Each row of a before or after table is a point. One or more steps were done to the points. Then noise was added and the rows were shuffled. The steps act on columns, c1 being the first. Write out the steps. A step turns or swaps two columns, mirrors them in a line or flattens them onto one, adds a multiple of one to another, or multiplies or shifts one. Angles are multiples of 10 degrees, from the lower column toward the higher: turns from -170 to 170, lines from 10 to 170 but not 90. Use the fewest steps. Two steps may share a column if one is a turn and the other turns, adds or multiplies; they go together, in the order done. Otherwise the lowest column goes first.

Before (13 x 3):
[[-0.46  0.17  0.42]
 [-0.38  0.90  0.02]
 [ 0.33 -0.30 -0.68]
 [-0.32 -0.47 -0.16]
 [-0.48  0.94 -0.38]
 [ 0.19  0.40 -0.64]
 [ 0.60 -0.45 -0.79]
 [ 0.29  0.02  0.15]
 [-0.16 -0.05  0.26]
 [ 0.23  0.17  0.23]
 [ 0.11  0.87 -0.14]
 [ 0.04  0.47 -0.39]
 [ 0.45  0.51 -0.06]]
After (13 x 3):
[[ 0.37 -0.29  0.67]
 [-0.33 -0.45  0.15]
 [-0.50  0.99  0.43]
 [ 0.21  0.15 -0.30]
 [-0.38  0.90 -0.06]
 [ 0.60 -0.43  0.78]
 [ 0.29  0.01 -0.14]
 [ 0.04  0.44  0.41]
 [ 0.40  0.46  0.07]
 [-0.45  0.18 -0.37]
 [ 0.10  0.86  0.13]
 [ 0.21  0.41  0.67]
 [-0.18 -0.07 -0.28]]
Steps: multiply c3 by -1

Before (11 x 8):
[[-0.18  0.46 -0.65 -1.34  0.28  0.03 -0.19  0.55]
 [ 0.70  0.03 -0.78 -0.17  0.16 -0.47  0.25  0.43]
 [-0.16  0.45  0.14  0.54  0.00  0.90  0.05  0.54]
 [-0.26 -0.15 -0.97  0.00 -0.36 -0.39 -0.81  0.65]
 [-0.03 -0.06 -0.06  0.47  0.03 -0.16  0.71  0.01]
 [ 0.16  0.37  0.13  0.23 -0.20  0.04 -0.09  0.01]
 [ 0.20 -0.13  0.11  0.27  0.11 -0.10  0.35  0.87]
 [ 0.19 -0.19  0.25  0.23 -0.54  0.46  0.42  0.00]
 [ 0.29 -0.10  0.36  0.08  0.26 -0.20  0.35  0.24]
 [ 0.70  0.46 -0.17 -1.45  0.28  0.25  0.30 -0.08]
 [-0.22  0.39  0.05  0.33 -0.76 -0.17  0.16  0.53]]
After (11 x 8):
[[-0.09  0.36 -0.73 -0.12 -0.17 -0.27  0.21  0.45]
 [ 0.62  0.07  0.32  0.09 -0.24 -0.18  0.27  0.25]
 [-0.90  0.26 -0.64 -1.38  0.21  0.36  0.07  0.58]
 [-0.12  0.11 -0.07  0.49 -0.58 -0.17  0.32  0.00]
 [ 0.23  0.17  0.10  0.26  0.07  0.23 -0.09  0.05]
 [-1.13  0.11 -0.98 -0.02  0.59 -0.41 -0.58  0.65]
 [ 0.58  0.07 -0.20 -1.49 -0.19  0.55  0.26 -0.06]
 [ 0.04 -0.42  0.11  0.55 -0.02  0.93  0.08  0.55]
 [ 0.24  0.01  0.15  0.27 -0.28 -0.17  0.22  0.87]
 [ 0.42 -0.43  0.27  0.30 -0.46  0.20  0.02  0.05]
 [-0.21  0.32  0.02  0.34 -0.27  0.21 -0.17  0.57]]
Steps: add 1 times c3 to c1; turn c2 and c6 by 50 degrees; multiply c5 by 0.4; turn c5 and c7 by 60 degrees

Before (9 x 12):
[[-0.46  0.53  0.24 -0.39  0.48  0.57  0.67 -0.43  0.26 -0.36 -0.35 -0.29]
 [-0.90  0.12 -0.09  0.11 -0.19  0.60 -0.08 -0.07  0.05  0.30  0.02 -0.38]
 [ 0.05  0.13 -0.03  0.16  0.44  0.43 -0.22  0.15  0.20 -0.50  0.40 -0.22]
 [-0.24  0.39 -0.37  0.25 -0.41  0.51  0.35 -0.11  0.19 -0.08 -0.01 -0.70]
 [-0.02 -0.75 -0.30 -0.67 -0.07 -0.43 -0.41 -0.30  0.65 -0.71  0.99  0.81]
 [-0.49  1.04 -0.13  0.51  0.41  0.25 -0.02 -0.20  0.36 -0.20 -0.17  0.10]
 [-0.21  0.39  0.32  0.38 -0.22  0.63 -0.08 -0.84 -0.28  0.03 -0.22  0.17]
 [ 0.37  0.33  0.11 -0.17 -0.34  0.50 -0.22  0.37 -0.45  1.28  0.63  0.01]
 [-0.26 -0.14 -0.08 -1.00 -0.36 -0.13 -0.80  0.02 -0.12 -0.25 -0.24  0.31]]
After (9 x 12):
[[-0.13  0.46  0.05 -0.21  0.46  0.46 -0.17  0.05 -0.13 -0.22  0.35 -0.23]
 [-0.10  0.11 -0.03  0.97 -0.43 -0.10 -0.78 -0.01 -0.22 -0.22 -0.26  0.31]
 [ 0.51 -0.72  0.28  0.30 -0.25  0.49 -0.17  0.19  0.38  1.06  0.63  0.04]
 [-0.18  0.20 -0.06 -0.25 -0.33  0.64 -0.07 -0.05  0.42  0.34 -0.21  0.10]
 [-0.77 -0.15 -0.08 -0.15 -0.49  0.58 -0.11 -0.05 -0.02  0.38  0.05 -0.38]
 [-0.66  0.58  0.04  0.23  0.30  0.56  0.69 -0.02 -0.39  0.15 -0.32 -0.34]
 [-0.12  0.28 -0.39 -0.32 -0.45  0.51  0.39 -0.21 -0.08  0.22  0.03 -0.68]
 [ 0.00  0.07 -0.43  0.43 -0.07 -0.42 -0.42 -0.23 -0.77 -1.04  0.97  0.82]
 [-0.58  0.84 -0.21 -0.62  0.21  0.22 -0.05 -0.15 -0.19  0.68 -0.15  0.15]]
Steps: turn c1 and c5 by 20 degrees; turn c2 and c10 by 50 degrees; flatten c3 and c8 onto the line at 30 degrees; turn c4 and c9 by 160 degrees

Before (9 x 20):
[[-0.19  0.20 -0.26 -0.23 -0.58  0.12  0.07  0.53 -0.37  0.36  0.28  0.22
   0.14  0.51  0.44 -0.14 -0.75 -0.07 -0.27 -0.40]
 [-0.17  0.10 -0.48  0.37 -1.16  0.13  0.31 -0.11 -0.74  0.07  0.51  0.36
  -0.31  0.06  0.43 -0.46 -0.04  0.30 -0.07 -0.63]
 [ 0.14  1.12  0.13  0.15 -0.23 -0.20 -0.20 -0.26  0.39  0.06 -0.34 -0.11
   0.79 -0.27 -0.05  0.35 -0.09 -0.43  0.41  0.20]
 [ 0.79  0.80 -0.19  0.02 -0.26  0.20  0.48  0.06  0.40 -0.18 -0.33 -0.19
   0.67  0.24 -0.12  0.34  0.07  0.17  0.24  0.03]
 [-0.22  0.40 -0.33 -0.10 -0.50  0.84  0.10  0.16 -0.76  0.41  0.24  0.46
  -0.08 -0.10  0.27 -0.09 -0.55  1.04  0.49 -0.32]
 [-0.31  0.03 -0.47  0.01  0.35 -0.20  0.45 -0.11  0.19 -0.31  0.05  0.53
  -0.27 -0.86 -0.29  0.40  0.51 -0.82  0.37 -0.38]
 [-0.12 -0.15  0.17  0.07 -0.86  0.45  0.26 -0.20 -0.61  0.38 -0.26  0.13
   0.02  0.47  0.30 -0.55 -0.65  0.19 -0.23 -0.14]
 [ 0.27  0.91  0.57  0.12  0.11 -0.04 -0.21  0.04  0.23  0.22 -0.11 -0.35
   0.76  0.54 -0.08 -0.44  0.48 -0.59  0.40  0.25]
 [-0.43 -0.01  0.04  0.68  0.24 -0.75  0.26  0.38  0.20 -0.54  0.03  0.80
  -1.03 -0.88 -0.36  0.69  0.74 -0.78 -0.09 -0.24]]
After (9 x 20):
[[-0.22  0.36 -0.33 -0.07 -0.45  0.85  0.13 -0.17 -0.74  0.35  0.21  1.12
   0.01 -0.34  0.55 -0.13 -0.56  0.35  0.49 -0.13]
 [-0.13  0.24 -0.23 -0.23 -0.58  0.16  0.09 -0.30 -0.36  0.34  0.36  0.10
   0.21 -0.42  0.72 -0.42 -0.74 -0.18 -0.22  0.49]
 [ 0.49  0.91  0.56  0.10  0.11 -0.05 -0.17 -0.46  0.24  0.19 -0.11 -0.65
   0.63  0.28  0.24  0.12  0.50 -0.09  0.43  0.51]
 [ 0.38  1.09  0.11  0.17 -0.26 -0.20 -0.22  0.46  0.36  0.04 -0.33 -0.36
   0.73  0.21  0.26  0.19 -0.09 -0.20  0.47 -0.25]
 [ 0.95  0.77 -0.18  0.02 -0.27  0.25  0.45  0.30  0.40 -0.18 -0.31  0.02
   0.35  0.08  0.17 -0.17  0.11  0.27  0.28  0.26]
 [-0.10 -0.18  0.21  0.04 -0.84  0.42  0.28 -0.46 -0.61  0.37 -0.24  0.25
   0.06 -0.12  0.56  0.37 -0.69 -0.03 -0.23  0.47]
 [-0.37 -0.01 -0.50  0.00  0.34 -0.19  0.47  0.46  0.17 -0.27  0.05 -0.30
  -0.15 -0.39  0.03 -0.02  0.50 -0.96  0.38 -0.88]
 [-0.27  0.12 -0.49  0.30 -1.13  0.11  0.28 -0.36 -0.74  0.06  0.50  0.50
  -0.24 -0.62  0.74  0.25 -0.05 -0.09 -0.08  0.09]
 [-0.72 -0.03  0.04  0.71  0.26 -0.71  0.29  0.48  0.20 -0.61  0.04 -0.12
  -0.86 -0.24 -0.04 -0.61  0.78 -1.09 -0.12 -0.88]]
Steps: turn c1 and c13 by -20 degrees; turn c8 and c16 by -110 degrees; turn c12 and c18 by -50 degrees; swap c14 and c20; shift c15 by 0.30

Before (10 x 48):
[[-0.48  0.00 -0.48 -0.05 -0.79 -0.21 -0.17 -0.48  0.30 -0.32  0.07  0.31
   0.24  0.44 -0.48 -0.06 -0.21 -0.43  0.37  0.03  0.31  0.13  0.00 -0.26
   0.51  0.31 -0.34  0.53 -1.12 -0.27  0.57  0.41 -0.22  0.08 -0.83  0.24
   0.06  0.47 -0.07  0.08 -0.33  0.79 -0.38  0.22  0.26 -0.07  1.19 -0.47]
 [ 0.02 -0.36  0.29  1.05  0.13 -0.36 -0.92 -0.19 -0.19  0.12  0.08 -0.34
  -0.64  0.09  0.34  0.37 -0.17 -0.40 -0.70  0.13 -0.60  0.02  0.28  0.01
  -0.71 -0.18 -0.39 -0.27 -0.33 -0.64  0.38  0.26  0.28 -0.04 -0.08  0.25
  -0.30  0.32  0.55  0.00  0.14  0.01  0.99 -0.18 -0.22 -0.09 -0.22 -0.05]
 [ 0.22 -0.33  0.18  0.54 -1.16 -0.48 -0.13  0.36 -0.14 -0.09  0.16  0.25
  -0.17 -0.24  0.37 -0.22 -0.12  1.49 -0.74 -0.17  0.05  0.39  0.07  0.01
  -0.22  0.10 -0.38  0.49  0.09 -0.46  0.60 -0.86 -0.30 -0.05 -0.17 -0.82
   0.10  0.68 -0.34  0.28 -0.10 -0.46 -0.01 -0.10 -0.06 -0.12 -0.10 -0.52]
 [-0.09  0.25 -0.54 -0.16  0.07 -0.58 -0.56 -0.57  0.16 -0.17  0.25 -0.80
   0.86  0.32 -0.44  0.38  0.18  0.21  0.31  0.71 -0.16  0.10  0.04 -0.16
  -0.02  0.36 -0.57  0.41  0.07  0.10  0.28  0.48  0.64 -0.31  0.47 -0.04
  -0.09 -0.51 -0.29  0.40 -0.43  0.52  1.22  0.13 -0.32 -0.32  0.25 -0.14]
 [-0.14  0.76  0.24  0.06 -0.26 -0.37 -0.33  0.10 -0.03  0.27  0.13 -0.24
  -0.31  0.13 -0.22 -0.28 -0.01 -0.34  0.53  0.02 -0.04 -0.02 -0.32 -0.30
  -0.66  0.11 -0.58  0.49 -0.16 -0.14 -1.51 -0.88 -0.17  0.36 -0.26  0.06
   0.05  0.15  1.14 -0.69  0.19  0.14 -0.28 -0.54 -0.42 -0.39  0.04 -0.29]
 [ 0.00  0.13 -0.02  0.11  0.06 -0.44 -0.66  0.29 -0.11  0.41  0.15  0.23
   0.58 -0.32 -0.02 -0.39  0.30  0.00 -1.01 -0.11  0.29  0.42 -0.02  0.31
  -0.62 -0.79 -0.38  0.07 -0.65 -0.43  0.46  0.62 -0.20 -0.10  0.35  0.02
  -0.11  1.01  0.05  0.31  0.15  0.23  0.18  0.44 -0.45 -1.09  0.60 -1.08]
 [ 0.07 -0.22 -0.64  0.13  0.27  0.25 -0.65 -0.56  0.20  0.30 -0.24  0.22
  -0.45 -0.28 -0.33 -0.40  0.26 -0.34 -0.67  1.68  0.11  0.36  0.21  0.15
  -0.17  0.44  0.23  0.06  0.07 -0.26  0.47  0.63  0.31 -0.09  0.17  0.08
   0.23 -0.11 -0.45  0.39  0.39  0.67 -0.45 -0.40  0.27 -0.14 -0.14 -0.77]
 [ 0.02 -0.07 -0.99  0.14  0.22  0.42 -0.70  0.06  0.15 -0.10  0.37 -0.34
   0.17 -0.06 -0.43  0.36  0.62 -0.26 -0.61 -0.11  0.17  0.36  0.15 -0.29
  -0.78  0.06  0.70 -1.55  0.09  0.48 -0.08  0.56  0.39 -0.33  0.12 -0.16
  -0.20 -0.30 -0.26 -0.46 -0.27  0.79  0.37  0.13  1.08 -0.19  0.23 -0.95]
 [-0.21 -0.41  0.13 -0.16 -1.21 -0.35 -0.60  0.43  0.46  0.39  0.13  0.28
  -0.25 -0.31 -0.26 -0.31  0.05  0.03 -1.15 -0.15  0.16  0.57  0.25 -0.42
  -0.14 -0.55 -0.03  0.33 -0.15 -0.33  0.61  0.66  0.81 -0.31 -0.32  0.02
  -0.16 -0.50 -0.38  0.27 -0.11  0.56  0.10  0.21 -0.05 -0.89  0.61 -0.29]
 [ 0.19 -0.28  0.21  0.17 -0.04 -0.37 -0.88 -0.03  0.01  0.12  0.38 -1.29
   0.95 -0.29 -0.40  0.25  0.86  0.51  0.36  0.23 -0.06 -1.55 -0.53 -0.22
  -0.12 -0.25 -0.47  0.13 -0.60  0.14  0.38 -0.19 -0.20 -0.13  0.33 -0.48
   0.14 -0.48  0.20 -0.16 -0.32  0.61 -0.45  0.43  0.12 -0.49  0.36 -1.07]]
After (10 x 48):
[[-0.02 -0.35  0.29  1.07  0.13 -0.35 -0.91 -0.17 -0.24  0.09  0.06 -0.34
  -0.63  0.10  0.32 -0.22 -0.17 -0.39 -0.67  0.13 -0.59  0.03  0.28  0.03
  -0.75 -0.15 -0.41 -0.25 -0.33 -0.65  0.36  0.27  0.30  0.04 -0.06  0.24
  -0.28  0.33  0.55  0.01  0.14 -0.03  0.99  0.26 -0.26 -0.14 -0.21 -0.06]
 [-0.14  0.77  0.24  0.08 -0.21 -0.36 -0.30  0.10 -0.02  0.25  0.10 -0.27
  -0.33  0.14 -0.24 -0.18 -0.02 -0.34  0.54  0.01 -0.04 -0.01 -0.32 -0.30
  -0.70  0.06 -0.59  0.45 -0.18 -0.11 -1.55 -0.88 -0.16 -0.34 -0.25  0.05
   0.07  0.17  1.12 -0.68  0.22  0.13 -0.29 -0.54 -0.40 -0.36  0.05 -0.29]
 [-0.51  0.01 -0.46 -0.09 -0.78 -0.22 -0.18 -0.48  0.28 -0.33  0.05  0.32
   0.24  0.43 -0.48  0.15 -0.20 -0.41  0.39 -0.01  0.35  0.13 -0.01 -0.26
   0.54  0.33 -0.33  0.53 -1.13 -0.28  0.56  0.43 -0.22 -0.10 -0.84  0.22
   0.07  0.46 -0.05  0.11 -0.34  0.80 -0.37  0.07  0.25 -0.07  1.17 -0.49]
 [ 0.07 -0.05 -0.97  0.13  0.24  0.43 -0.67  0.09  0.15 -0.13  0.35 -0.38
   0.20 -0.03 -0.45 -0.44  0.61 -0.26 -0.61 -0.10  0.15  0.31  0.15 -0.32
  -0.64  0.07  0.67 -1.57  0.10  0.49 -0.08  0.57  0.41  0.32  0.09 -0.15
  -0.25 -0.26 -0.26 -0.47 -0.26  0.79  0.38  0.39  1.06 -0.17  0.25 -0.97]
 [-0.12  0.25 -0.54 -0.13  0.05 -0.56 -0.54 -0.54  0.17 -0.19  0.28 -0.79
   0.85  0.32 -0.44  0.07  0.19  0.19  0.33  0.69 -0.15  0.08  0.04 -0.16
  -0.05  0.39 -0.54  0.40  0.08  0.14  0.28  0.48  0.64  0.32  0.49 -0.05
  -0.08 -0.53 -0.26  0.37 -0.42  0.56  1.23  0.43 -0.31 -0.31  0.23 -0.15]
 [ 0.04  0.12 -0.06  0.10  0.06 -0.43 -0.66  0.33 -0.14  0.43  0.15  0.25
   0.59 -0.31  0.02 -0.82  0.29  0.02 -1.03 -0.09  0.27  0.42  0.01  0.33
  -0.12 -0.77 -0.39  0.05 -0.66 -0.43  0.49  0.62 -0.19  0.10  0.33  0.01
  -0.08  1.00  0.04  0.31  0.15  0.23  0.17 -0.11 -0.42 -1.12  0.55 -1.07]
 [-0.22 -0.42  0.14 -0.19 -1.18 -0.37 -0.60  0.42  0.49  0.39  0.10  0.32
  -0.22 -0.32 -0.26 -0.33  0.07  0.03 -1.15 -0.14  0.15  0.58  0.27 -0.44
   0.09 -0.56  0.01  0.33 -0.16 -0.32  0.58  0.67  0.81  0.28 -0.33  0.03
  -0.16 -0.51 -0.36  0.26 -0.09  0.57  0.11 -0.19 -0.06 -0.89  0.59 -0.26]
 [ 0.03 -0.22 -0.65  0.13  0.28  0.26 -0.68 -0.60  0.18  0.32 -0.23  0.19
  -0.44 -0.24 -0.32  0.01  0.27 -0.31 -0.64  1.68  0.08  0.35  0.18  0.17
  -0.19  0.42  0.23  0.08  0.07 -0.30  0.47  0.64  0.33  0.10  0.15  0.08
   0.22 -0.11 -0.47  0.39  0.37  0.65 -0.46 -0.51  0.29 -0.15 -0.12 -0.77]
 [ 0.20 -0.27  0.20  0.18 -0.08 -0.40 -0.87 -0.01  0.02  0.11  0.37 -1.29
   0.91 -0.31 -0.39 -0.24  0.88  0.52  0.36  0.20 -0.03 -1.54 -0.53 -0.19
   0.06 -0.26 -0.45  0.10 -0.61  0.13  0.43 -0.19 -0.20  0.12  0.32 -0.49
   0.12 -0.46  0.19 -0.15 -0.34  0.57 -0.46  0.45  0.11 -0.49  0.37 -1.12]
 [ 0.23 -0.36  0.20  0.53 -1.18 -0.49 -0.14  0.38 -0.12 -0.11  0.13  0.22
  -0.15 -0.24  0.37 -0.15 -0.15  1.50 -0.73 -0.18  0.04  0.39  0.08 -0.02
  -0.16  0.09 -0.39  0.50  0.10 -0.44  0.60 -0.86 -0.31  0.05 -0.18 -0.80
   0.12  0.65 -0.32  0.27 -0.12 -0.49  0.01 -0.25 -0.06 -0.11 -0.07 -0.51]]
Steps: turn c16 and c44 by 60 degrees; turn c16 and c25 by -40 degrees; multiply c34 by -1
